Every row gives one point. Before rounding, the points of a table are all equally far from one centre. They may lie mostly on one side of it. Write the centre, to within rounding.

Points (6 x 3):
[[ 0.41 -0.50  0.22]
 [-0.51 -0.50  0.04]
 [-0.15 -0.02 -0.36]
 [ 0.05  0.20  0.09]
 [-0.19 -0.25 -0.43]
 [-0.17 -0.34 -0.44]]
Centre: [-0.04 -0.30  0.05]

Points:
[[ 0.46 -0.01  0.07  0.26  0.19  0.31  0.62  0.07]
 [ 0.41 -0.46  0.18  0.08  0.32  0.04  0.45 -0.30]
 [ 0.46 -0.19  0.03  0.07 -0.54 -0.13  0.56  0.12]
 [ 0.22 -0.26  0.10 -0.55  0.36  0.12  0.35 -0.10]
 [ 0.29 -0.35  0.26 -0.19  0.17 -0.23  0.58 -0.55]
 [ 0.41 -0.48  0.10 -0.10  0.25  0.10  0.31  0.17]
 [ 0.06 -0.24  0.28  0.19 -0.15 -0.07  0.85  0.05]
 [-0.18 -0.27 -0.11  0.25  0.09  0.16  0.62 -0.18]
 [ 0.64 -0.34  0.29  0.22 -0.15  0.04  0.23  0.08]
 [ 0.62 -0.01  0.23 -0.35 -0.32 -0.11  0.63  0.09]
 [ 0.01 -0.58 -0.05  0.10 -0.29  0.07  0.31 -0.14]
 [ 0.32 -0.54 -0.14 -0.33  0.02  0.05  0.29 -0.25]
 [ 0.34 -0.45 -0.19 -0.10 -0.27 -0.11  0.04  0.14]]
Centre: [ 0.16  0.06  0.12 -0.05 -0.04 -0.09  0.27 -0.12]

Points, 15 rows:
[[-0.25  0.27  0.31  0.18  0.53 -0.19  0.04 -0.07 -0.51  0.02  0.11 -0.49]
 [-0.35 -0.32  0.35 -0.09  0.64 -0.08 -0.53  0.40 -0.27 -0.24  0.44  0.05]
 [ 0.09 -0.46  0.37  0.29  0.96 -0.12 -0.25  0.12 -0.22 -0.08  0.47  0.09]
 [ 0.05 -0.20  0.61  0.58  0.54 -0.25 -0.39  0.18 -0.20  0.03  0.41 -0.12]
 [-0.15 -0.28 -0.22 -0.03  0.11 -0.37 -0.24 -0.08  0.13 -0.24  0.10 -0.26]
 [-0.21 -0.16  0.25  0.19  0.41  0.02 -0.29  0.20  0.10 -0.45 -0.16  0.21]
 [-0.36 -0.36  0.32  0.01  0.55 -0.14 -0.17  0.19  0.00 -0.25  0.32  0.64]
 [-0.08 -0.21  0.06  0.51  0.76 -0.12 -0.33 -0.30 -0.28  0.04  0.47  0.15]
 [ 0.17 -0.03  0.21 -0.08  0.69 -0.33  0.16  0.00  0.07 -0.07  0.54  0.52]
 [-0.16  0.10  0.01  0.24  0.24  0.08 -0.41 -0.07  0.21 -0.42  0.14  0.20]
 [-0.21 -0.17  0.31 -0.02  0.27  0.27 -0.48  0.32  0.15 -0.52  0.48  0.02]
 [-0.53  0.17  0.35  0.17  0.43 -0.08  0.19  0.14  0.04 -0.21 -0.19  0.11]
 [-0.19 -0.37  0.05  0.08  0.32 -0.46 -0.23  0.33 -0.03 -0.29  0.67 -0.30]
 [ 0.20 -0.03  0.23 -0.14  0.52  0.58 -0.07  0.17 -0.31 -0.03 -0.09  0.19]
 [-0.20  0.22 -0.07  0.02  0.49 -0.29 -0.31 -0.05 -0.60  0.02  0.39  0.01]]
Centre: [-0.13 -0.19  0.27  0.04  0.30  0.06  0.03  0.01 -0.10  0.07  0.37 -0.02]

Points (26 x 20):
[[-0.38 -0.50  0.26  0.23  0.22 -0.41 -0.19  0.49  0.55  0.03  0.21 -0.03
   0.17  0.49  0.13  0.59 -0.55 -0.32  0.06 -0.22]
 [-0.74 -0.35  0.48  0.01  0.08  0.04 -0.14  0.38  0.18  0.04  0.34 -0.07
  -0.19  0.09  0.07  0.48 -0.09 -0.51  0.50 -0.03]
 [-0.30 -0.07  0.45  0.09  0.00 -0.07 -0.23  0.43  0.17 -0.05  0.29 -0.26
   0.32  0.18  0.11  0.44 -0.70 -0.30  0.01  0.10]
 [-0.72 -0.53 -0.17 -0.03  0.35 -0.32 -0.18  0.31  0.38  0.21  0.54 -0.35
   0.02  0.00  0.30  0.56 -0.22 -0.11  0.06 -0.49]
 [-0.64  0.02  0.07  0.23 -0.13 -0.31 -0.19  0.30  0.01 -0.15  0.53  0.30
   0.17  0.16 -0.14  0.43 -0.57 -0.02 -0.10  0.00]
 [-0.38 -0.09  0.12  0.24 -0.14 -0.36 -0.06  0.23 -0.11 -0.08  0.71 -0.06
   0.30  0.38  0.00  0.18 -0.21  0.10  0.31  0.20]
 [-0.56 -0.30  0.21  0.16  0.14 -0.23 -0.02  0.46  0.09  0.12  0.30 -0.31
   0.23  0.02  0.01  0.34 -0.49 -0.06  0.61 -0.02]
 [-0.81 -0.18  0.22  0.04  0.12 -0.39  0.16  0.45 -0.08  0.20  0.39 -0.31
   0.10  0.28  0.18  0.29 -0.47 -0.06  0.47 -0.24]
 [-0.49 -0.02  0.23  0.10 -0.06 -0.10 -0.03  0.71  0.09  0.19  0.39 -0.27
  -0.22 -0.14 -0.04  0.26 -0.49 -0.11  0.21 -0.05]
 [-0.65 -0.12  0.33  0.07 -0.08 -0.25 -0.33  0.26  0.32  0.22  0.77 -0.08
   0.07  0.31 -0.04  0.22 -0.45 -0.04  0.04 -0.18]
 [-0.36 -0.13 -0.06  0.09  0.51 -0.43  0.04 -0.16  0.39  0.03  0.55 -0.42
  -0.41  0.17  0.23  0.26 -0.24 -0.31  0.00  0.24]
 [-0.70 -0.09  0.07 -0.08  0.19 -0.52 -0.29  0.36  0.05  0.20  0.34 -0.46
   0.04  0.10 -0.07  0.26 -0.68 -0.21 -0.07 -0.08]
 [-0.21  0.10  0.04  0.07  0.29 -0.06 -0.11  0.50  0.58  0.07  0.26 -0.23
  -0.16 -0.07 -0.32  0.23 -0.47 -0.18  0.29 -0.01]
 [-0.70 -0.18  0.25 -0.01  0.03 -0.23 -0.20  0.29  0.42  0.20  0.17 -0.29
   0.02  0.16 -0.16  0.54 -0.72 -0.24 -0.03 -0.14]
 [-0.71 -0.04  0.21  0.22  0.22 -0.20 -0.16  0.47  0.10  0.09  0.36  0.13
   0.19  0.28 -0.07  0.79 -0.31  0.04  0.23  0.09]
 [-0.35 -0.21  0.25 -0.08 -0.22  0.01 -0.06  0.61  0.11  0.11  0.46  0.00
  -0.01  0.50  0.38  0.38 -0.34  0.24  0.32 -0.43]
 [-0.59 -0.05 -0.07  0.09  0.02 -0.04 -0.01  0.28 -0.02  0.34  0.76  0.05
   0.09  0.34 -0.15  0.46 -0.49 -0.05 -0.18 -0.17]
 [-0.33 -0.09  0.46 -0.17  0.15 -0.22 -0.37  0.56  0.22 -0.02  0.39 -0.26
   0.10  0.34  0.04  0.49 -0.51  0.00  0.37  0.08]
 [-0.49 -0.08 -0.11  0.14  0.31 -0.30  0.12  0.41  0.34  0.32  0.36 -0.05
  -0.22 -0.25 -0.14  0.40 -0.36  0.06 -0.07 -0.01]
 [-0.61  0.19 -0.17 -0.11  0.55 -0.37 -0.22  0.31 -0.02  0.37  0.42  0.01
   0.28  0.42  0.00  0.32 -0.25 -0.22  0.44 -0.09]
 [-0.61 -0.41  0.36 -0.13  0.18  0.33 -0.04  0.02  0.16 -0.14  0.43 -0.31
   0.11  0.21  0.01  0.64 -0.36 -0.03 -0.05 -0.14]
 [-0.43  0.19  0.24 -0.04  0.25 -0.44  0.00  0.54  0.26  0.07  0.15 -0.08
   0.14 -0.21 -0.16  0.17 -0.38 -0.12  0.04  0.08]
 [-0.25 -0.12  0.30  0.08  0.35 -0.14 -0.33  0.41  0.30  0.06  0.20 -0.20
   0.14  0.17  0.44  0.47 -0.65  0.22  0.30 -0.43]
 [-0.53 -0.37  0.18  0.18  0.42 -0.37 -0.09  0.33  0.11  0.17  0.22 -0.20
   0.24  0.07 -0.23  0.17 -0.37  0.02  0.52 -0.11]
 [-0.42 -0.50  0.16  0.22  0.43 -0.15  0.10  0.61  0.00  0.09  0.23 -0.27
  -0.11  0.18 -0.13  0.39 -0.26 -0.58  0.46 -0.21]
 [-0.87 -0.15  0.35 -0.21 -0.19 -0.28 -0.02  0.34  0.44  0.10  0.44 -0.11
  -0.13  0.09  0.27  0.50 -0.26 -0.02  0.13 -0.23]]
Centre: [-0.32 -0.11 -0.07  0.02  0.15 -0.17 -0.12  0.18  0.10 -0.10  0.20 -0.08
 -0.08  0.27  0.16  0.31 -0.15 -0.21  0.08 -0.23]

Points, 29 rows:
[[ 0.08 -0.29 -0.07 -0.37 -0.43 -0.26 -0.35 -0.07  0.21 -0.24 -0.39  0.10
  -0.03  0.67 -0.67  0.45 -0.05  0.02 -0.15  0.18  0.04  0.44 -0.27 -0.11]
 [ 0.28 -0.38 -0.32 -0.16 -0.09 -0.24 -0.30  0.47 -0.55 -0.14 -0.08 -0.24
  -0.05  0.22 -0.32  0.44  0.19 -0.13 -0.35 -0.05  0.42  0.70  0.10 -0.01]
 [-0.02  0.20 -0.29 -0.07 -0.31 -0.24 -0.25  0.37 -0.23 -0.37 -0.51  0.01
  -0.22  0.58 -0.79  0.18  0.17  0.13 -0.03  0.48 -0.46  0.68 -0.03  0.16]
 [ 0.05 -0.14 -0.12  0.12 -0.43  0.14 -0.58  0.18 -0.45 -0.01  0.24  0.55
  -0.35  0.26 -0.71  0.26 -0.06 -0.22 -0.05 -0.05  0.05  0.67  0.00 -0.12]
 [ 0.06 -0.22 -0.18 -0.18 -0.40  0.28 -0.32  0.46 -0.42 -0.28  0.18  0.00
  -0.34  0.55 -0.43 -0.03  0.30  0.04 -0.17  0.20  0.19  0.47  0.01  0.23]
 [ 0.33 -0.47  0.16 -0.03 -0.35 -0.12 -0.45  0.25 -0.23 -0.33 -0.24 -0.13
  -0.20  0.43 -0.48  0.33  0.39  0.23 -0.15  0.02  0.15  0.73 -0.01 -0.33]
 [-0.08 -0.12 -0.18 -0.32 -0.37 -0.38 -0.06  0.12 -0.50 -0.27  0.28 -0.27
  -0.15  0.34 -0.42 -0.18  0.11 -0.12 -0.38  0.38  0.30  0.38  0.06 -0.14]
 [ 0.05 -0.52 -0.24 -0.19 -0.64  0.03 -0.31  0.25 -0.56 -0.37 -0.25 -0.22
  -0.11  0.15 -0.79  0.50 -0.06 -0.09  0.04 -0.15 -0.21  0.46 -0.09 -0.01]
 [-0.07 -0.42 -0.04 -0.14 -0.16 -0.51  0.00  0.48 -0.29  0.00 -0.35  0.29
  -0.10  0.36 -0.65  0.28  0.04  0.18 -0.17  0.26 -0.02  0.28  0.03  0.20]
 [ 0.37 -0.15 -0.30 -0.28 -0.40  0.29 -0.09  0.55 -0.11 -0.33 -0.17 -0.14
  -0.17  0.25 -0.66  0.37  0.19 -0.34 -0.35  0.19 -0.19  0.32  0.14 -0.36]
 [ 0.56 -0.28 -0.10 -0.15 -0.57 -0.25 -0.29  0.47 -0.66 -0.46  0.10  0.03
  -0.43  0.39 -0.41 -0.03  0.30 -0.26 -0.13  0.12  0.05  0.18 -0.16 -0.06]
 [ 0.53  0.00 -0.05  0.16 -0.57  0.10 -0.41  0.36 -0.12 -0.33 -0.02  0.21
   0.31  0.37 -0.64  0.21  0.27  0.06 -0.11  0.01 -0.08  0.12 -0.06 -0.39]
 [-0.13 -0.35  0.09  0.02 -0.19 -0.51 -0.14  0.14 -0.22 -0.34 -0.24  0.28
  -0.13  0.12 -0.58  0.42  0.32  0.20  0.04  0.24  0.17  0.44  0.33 -0.13]
 [ 0.66  0.09 -0.12 -0.05 -0.20  0.15 -0.06 -0.04 -0.49 -0.14  0.06 -0.07
  -0.30  0.81 -0.54  0.19  0.51 -0.28  0.02  0.34 -0.19  0.16 -0.26  0.18]
 [ 0.18  0.05  0.19 -0.14 -0.76 -0.22 -0.22  0.12 -0.77 -0.26  0.10 -0.13
  -0.23  0.53 -0.13  0.26  0.16 -0.29  0.02  0.52 -0.19  0.19 -0.14 -0.15]
 [ 0.16 -0.23  0.12 -0.41 -0.36 -0.15 -0.15  0.00 -0.29 -0.18  0.09 -0.01
  -0.26  0.21 -0.62  0.06  0.57  0.39 -0.19  0.15  0.12  0.24  0.05  0.09]
 [ 0.41 -0.28 -0.13 -0.28 -0.62 -0.10 -0.44  0.61 -0.27 -0.38 -0.03 -0.03
  -0.28  0.51 -0.37 -0.10  0.32 -0.12  0.03 -0.25  0.09  0.30  0.04 -0.09]
 [-0.14 -0.33 -0.04 -0.30 -0.44  0.21 -0.34 -0.03 -0.27 -0.48 -0.06 -0.10
  -0.18  0.04 -0.63  0.15 -0.02 -0.20 -0.66  0.17  0.11  0.33 -0.31  0.15]
 [-0.09 -0.03 -0.17  0.15 -0.54 -0.41 -0.21  0.17  0.02 -0.17 -0.11  0.20
  -0.21  0.08 -0.29  0.17  0.04  0.20  0.02  0.18  0.35  0.40 -0.05 -0.64]
 [ 0.06 -0.30  0.25  0.06 -0.26 -0.33 -0.31  0.08 -0.35 -0.28 -0.51  0.22
  -0.50  0.28 -0.55  0.26 -0.15 -0.63  0.19 -0.02 -0.17  0.41  0.14 -0.57]
 [ 0.01 -0.32 -0.03 -0.09 -0.58  0.00 -0.39  0.38 -0.48 -0.16 -0.55 -0.03
  -0.10  0.53 -0.46  0.47 -0.08 -0.32  0.04  0.31  0.18  0.23  0.05 -0.25]
 [-0.11 -0.37  0.07 -0.10 -0.29  0.12 -0.38  0.09 -0.47  0.14  0.07  0.00
   0.13  0.12 -0.39  0.39  0.30  0.10 -0.39 -0.02 -0.10  0.17  0.19 -0.42]
 [ 0.37 -0.21 -0.06 -0.56 -0.61 -0.04 -0.07 -0.01 -0.31  0.15  0.03 -0.55
  -0.02  0.22 -0.36 -0.03 -0.01  0.04 -0.11  0.01 -0.01  0.17 -0.24 -0.12]
 [ 0.43 -0.34 -0.14  0.18 -0.53 -0.40  0.05  0.12 -0.18 -0.32 -0.14  0.07
  -0.04  0.45 -0.81  0.27  0.45  0.15 -0.23 -0.14  0.10  0.24 -0.30  0.21]
 [ 0.21 -0.15 -0.25 -0.43 -0.31 -0.33  0.14  0.64  0.01 -0.16 -0.09  0.05
  -0.34  0.07 -0.38  0.65  0.06  0.02 -0.21  0.16 -0.42  0.31 -0.28 -0.01]
 [ 0.26  0.01  0.20 -0.57 -0.11 -0.19 -0.39  0.23 -0.31  0.19 -0.14 -0.25
  -0.12  0.50 -0.40  0.48  0.11  0.40  0.03 -0.02 -0.05  0.61  0.09 -0.18]
 [ 0.08 -0.49 -0.14  0.02 -0.56 -0.41 -0.10  0.48 -0.57 -0.14  0.06  0.22
  -0.15  0.43 -0.32  0.58  0.06 -0.17 -0.28 -0.15  0.12  0.29 -0.25 -0.02]
 [-0.02  0.08  0.30  0.16 -0.66 -0.37 -0.30  0.49 -0.20 -0.34  0.01  0.31
  -0.48  0.31 -0.58 -0.02  0.11 -0.21 -0.01  0.46 -0.28  0.40 -0.05 -0.27]
 [ 0.02  0.08 -0.04 -0.25 -0.53 -0.40 -0.25  0.32 -0.38 -0.09  0.06 -0.06
  -0.14  0.17 -0.42  0.59  0.18  0.45 -0.40 -0.09  0.03  0.26  0.00 -0.46]]
Centre: [ 0.14  0.15 -0.04  0.10 -0.12 -0.20 -0.26  0.07 -0.21 -0.18 -0.12 -0.14
 -0.23  0.22 -0.36  0.22  0.02 -0.19 -0.08 -0.06 -0.16  0.29 -0.10  0.03]

Points:
[[ 0.13  0.48  0.38  0.09 -0.16 -0.19  0.03 -0.18 -0.08  0.52 -0.46  0.18
   0.09 -0.35 -0.45  0.34  0.06  0.48  0.51  0.14  0.20  0.09  0.31 -0.38]
 [-0.10  0.35  0.44 -0.10 -0.46 -0.19  0.11 -0.17 -0.18  0.19 -0.16  0.26
  -0.04 -0.37 -0.21  0.25 -0.09  0.15  0.76  0.05 -0.01  0.21  0.67 -0.32]
 [ 0.08  0.10  0.35 -0.10 -0.10  0.20  0.59  0.04 -0.12  0.40  0.21  0.18
   0.19 -0.06 -0.59  0.28  0.28  0.48  0.63  0.12 -0.29 -0.16 -0.26 -0.14]
 [ 0.21  0.46  0.07  0.13 -0.16 -0.04 -0.01 -0.35  0.00  0.36 -0.33  0.28
  -0.12 -0.08 -0.64  0.29  0.39  0.39  0.50  0.02  0.17 -0.28  0.40 -0.25]
 [ 0.04  0.21  0.22  0.06 -0.19  0.04  0.18 -0.03 -0.12  0.71  0.39  0.24
   0.21 -0.05 -0.43  0.39  0.41  0.24  0.45 -0.03 -0.18  0.15 -0.06 -0.34]
 [-0.02  0.35  0.36  0.35 -0.14 -0.09 -0.10  0.38  0.00  0.43 -0.04 -0.20
   0.26 -0.47 -0.37  0.14  0.29  0.39  0.63  0.12  0.07  0.40  0.41 -0.20]
 [ 0.63  0.50  0.25  0.37 -0.12  0.16  0.19  0.26 -0.40  0.63 -0.04  0.01
   0.08 -0.24 -0.06  0.17  0.62  0.24  0.32  0.01  0.13  0.10  0.36 -0.33]
 [ 0.04  0.40  0.40  0.35 -0.35 -0.15  0.01  0.23 -0.32  0.77  0.17  0.24
   0.25 -0.46 -0.10  0.19  0.27  0.22  0.42  0.04  0.01  0.00  0.38 -0.31]
 [ 0.26  0.67  0.50  0.41 -0.09  0.22  0.40 -0.16  0.07  0.22 -0.12  0.07
   0.31 -0.09 -0.06  0.55  0.32  0.37  0.46  0.03  0.16  0.16  0.39 -0.55]
 [ 0.00  0.25  0.47  0.20  0.00  0.05  0.19  0.14 -0.09  0.44 -0.20 -0.03
   0.44  0.07 -0.42  0.11  0.57  0.49  0.30  0.33 -0.06  0.15  0.29 -0.61]
 [-0.13  0.50 -0.12  0.05 -0.20 -0.30  0.32 -0.13 -0.13  0.32 -0.30  0.39
   0.48 -0.41 -0.47 -0.01  0.22  0.22  0.48 -0.18  0.29  0.04  0.17 -0.41]
 [ 0.29  0.51  0.36  0.27 -0.20 -0.09  0.45  0.03 -0.05  0.30  0.05  0.45
  -0.01 -0.17 -0.24  0.58 -0.13  0.41  0.43  0.01  0.11 -0.03  0.67 -0.47]
 [ 0.00  0.26 -0.01  0.50 -0.11 -0.18 -0.08 -0.15 -0.15  0.58  0.02  0.35
  -0.01  0.20 -0.30  0.50  0.18  0.41  0.32 -0.06  0.02 -0.09  0.47 -0.34]
 [ 0.17  0.27  0.06 -0.17  0.08 -0.02  0.28 -0.01 -0.16  0.11  0.03  0.50
   0.38  0.02 -0.53  0.22  0.29  0.28  0.69 -0.10 -0.22 -0.14  0.60 -0.19]
 [-0.04  0.53  0.02  0.09  0.05 -0.33  0.34 -0.03  0.16  0.66 -0.10  0.17
   0.23 -0.28 -0.33  0.44  0.23 -0.06  0.15  0.20 -0.09  0.21  0.01 -0.59]
 [ 0.05  0.37 -0.09  0.19 -0.01  0.00  0.36 -0.20 -0.10  0.67 -0.07  0.07
   0.10 -0.24 -0.41  0.41  0.37  0.41  0.23 -0.08  0.39  0.13  0.22 -0.77]
 [-0.10 -0.13  0.24  0.42 -0.22  0.03  0.17  0.03 -0.09  0.13  0.04  0.20
   0.24 -0.42 -0.76  0.35  0.23  0.41  0.53  0.25  0.04  0.18  0.42 -0.53]
 [-0.07  0.27  0.19  0.28 -0.01 -0.20  0.46 -0.07 -0.24  0.55 -0.03  0.30
   0.18 -0.34 -0.69  0.50  0.26  0.37  0.34 -0.03  0.06  0.24  0.34 -0.45]
 [ 0.06  0.68  0.12  0.24  0.11 -0.39  0.20 -0.06  0.04  0.63 -0.21  0.14
   0.01 -0.37 -0.29  0.29  0.11  0.43  0.35 -0.14  0.07  0.19  0.32 -0.56]
 [ 0.21  0.30  0.06  0.21  0.04 -0.28  0.11  0.10  0.16  0.20  0.29  0.60
   0.20 -0.44 -0.39  0.07  0.20  0.67  0.32 -0.13 -0.08 -0.05  0.45  0.04]
 [ 0.08  0.38  0.45  0.11 -0.23 -0.28 -0.06  0.04  0.26  0.47 -0.47  0.10
   0.26 -0.32 -0.42  0.20  0.22  0.39  0.29  0.08  0.25  0.04  0.38 -0.40]
 [ 0.09  0.08  0.51  0.15  0.24  0.04  0.06 -0.07 -0.30  0.31  0.20  0.38
   0.26 -0.33 -0.44  0.57  0.27  0.53  0.48 -0.38  0.13 -0.11  0.39 -0.21]
 [-0.28 -0.08 -0.03  0.33 -0.19 -0.07  0.21 -0.10  0.09  0.44 -0.12  0.37
   0.27  0.03 -0.46  0.38  0.37  0.47  0.16  0.05 -0.23 -0.10  0.42 -0.23]
 [ 0.19  0.18  0.35  0.48 -0.07 -0.33  0.45  0.12 -0.04  0.71 -0.18  0.16
   0.00  0.13 -0.53  0.17  0.14  0.10  0.26 -0.08 -0.08  0.09  0.25 -0.47]
 [ 0.20  0.27 -0.07  0.30 -0.14  0.11  0.31 -0.59  0.07  0.45 -0.21 -0.34
   0.04 -0.29  0.05  0.43  0.19  0.45  0.38  0.09  0.36  0.50  0.31 -0.35]
 [-0.03  0.41  0.07 -0.21  0.00  0.04  0.16  0.20 -0.08  0.26 -0.30 -0.04
   0.15 -0.50 -0.51  0.37  0.31  0.36  0.63 -0.05 -0.06 -0.34  0.73 -0.43]
 [-0.13  0.45  0.09  0.33 -0.06 -0.06  0.37  0.23  0.09  0.39 -0.28  0.22
   0.22 -0.02 -0.19  0.14  0.28  0.66  0.43 -0.12 -0.01 -0.06  0.69 -0.31]
 [ 0.54  0.22  0.25  0.09 -0.32  0.05  0.12  0.05  0.14  0.62 -0.17  0.26
  -0.10 -0.21 -0.26  0.22 -0.06  0.25  0.64  0.00  0.06 -0.22  0.30  0.07]]
Centre: [ 0.09  0.15  0.13  0.09 -0.01 -0.19  0.30 -0.04 -0.24 -0.13  0.11 -0.25
  0.04 -0.20 -0.05  0.16  0.12  0.16  0.13  0.10  0.13 -0.17  0.15 -0.14]
